Each wall is flat, endless, passes through zero and stands at right angles to its row. A trip goes straight from one point to another. List the walls that it crosses, first one first.

Walls:
(1): [-0.36 -0.07]
(2): [ 0.51 -0.40]
(3): [-0.20 -0.62]
Trips:
[0.21 0.34] to [ 0.28 -0.51] => 2, 3
[0.57 0.31] to [ 0.12 -0.09] => 3
[-0.15 -0.37] to [0.70 0.29] => 1, 3
[-0.19  0.29] to [-0.26  0.50] => none
[-0.65 -0.10] to [-0.73 -0.10] => none

Walls:
(1): [-0.11  0.28  0.40 -0.49 -0.65  0.47 -0.19 -0.30  0.36  0.80  0.69  0.03]
(2): [-0.18  0.38 -0.24  0.14  0.36  0.29  0.38  0.49  0.37  0.47  0.02  0.47]
(3): [-0.29 -0.58  0.06  0.65 -0.52 -0.48  0.44 -0.15 -0.22 -0.26  0.44 -1.24]
Trips:
[-0.31 -0.10  0.44 -0.03 -0.37 -0.26  0.46  0.32 -0.19 -0.12 -0.54 -0.61] to [-0.22  0.14  0.21 -0.13  0.15  0.47  0.31 -0.12  0.40  0.16 -0.23 -0.64] => 1, 2
[-0.13 -0.64  0.35  0.50  0.32  0.17 -0.63 -0.47  0.24 -0.13 -0.06  0.48] to [ 0.14 -0.43 -0.73 -0.33 -0.06 -0.69  0.42 -0.02  0.30 -0.92 -0.10 -0.42] => 3
[ 0.02 -0.41  0.83 -0.42  0.60  0.66 -0.15  0.26 -0.02 -0.76 -0.10  0.13] to [ 0.04 -0.21  0.13 -0.72 -0.72  0.18  0.37  0.73  0.57 -0.14  0.10  0.33] => 1, 2
[ 0.37  0.64 -0.25 -0.19  0.76 -0.23  0.19  0.08  0.08  0.34 -0.24 -0.03] to [ 0.30  0.18  0.09  0.22 -0.48 -0.14  0.56  0.73 -0.45 -0.25 -0.31 -0.46] => 3, 2
[ 0.28  0.29 -0.30  0.48 -0.38 -0.11  0.15 -0.25  0.01 -0.45  0.37  0.24] to [ 0.03 -0.52  0.30 -0.06  0.26 -0.62  0.03 -0.25  0.10  0.12 -0.26 -0.01] => none
[ 0.75  0.58  0.14  0.73 -0.14  0.07  0.22  0.00  0.06 -0.13 -0.45 -0.03] to [-0.05  0.14 -0.14 -0.24  0.28 -0.23 -0.19  0.39 -0.36  0.25  0.40 -0.01] => 1
[ 0.61  0.02 -0.27 -0.37  0.49  0.10 -0.38 -0.15  0.03 -0.20 -0.05  0.22] to [-0.03  0.11  0.06 -0.06 -0.44  0.01  0.61  0.47 -0.10 -0.57  0.06 -0.64] => 3
[-0.29  0.08  0.57  0.40  0.32  0.33  0.54 -0.64  0.08 -0.12  0.15  0.70] to [-0.18  0.31 -0.15 -0.23 -0.26 -0.02 -0.70 -0.04 -0.02  0.02 -0.04 -0.20] => 2
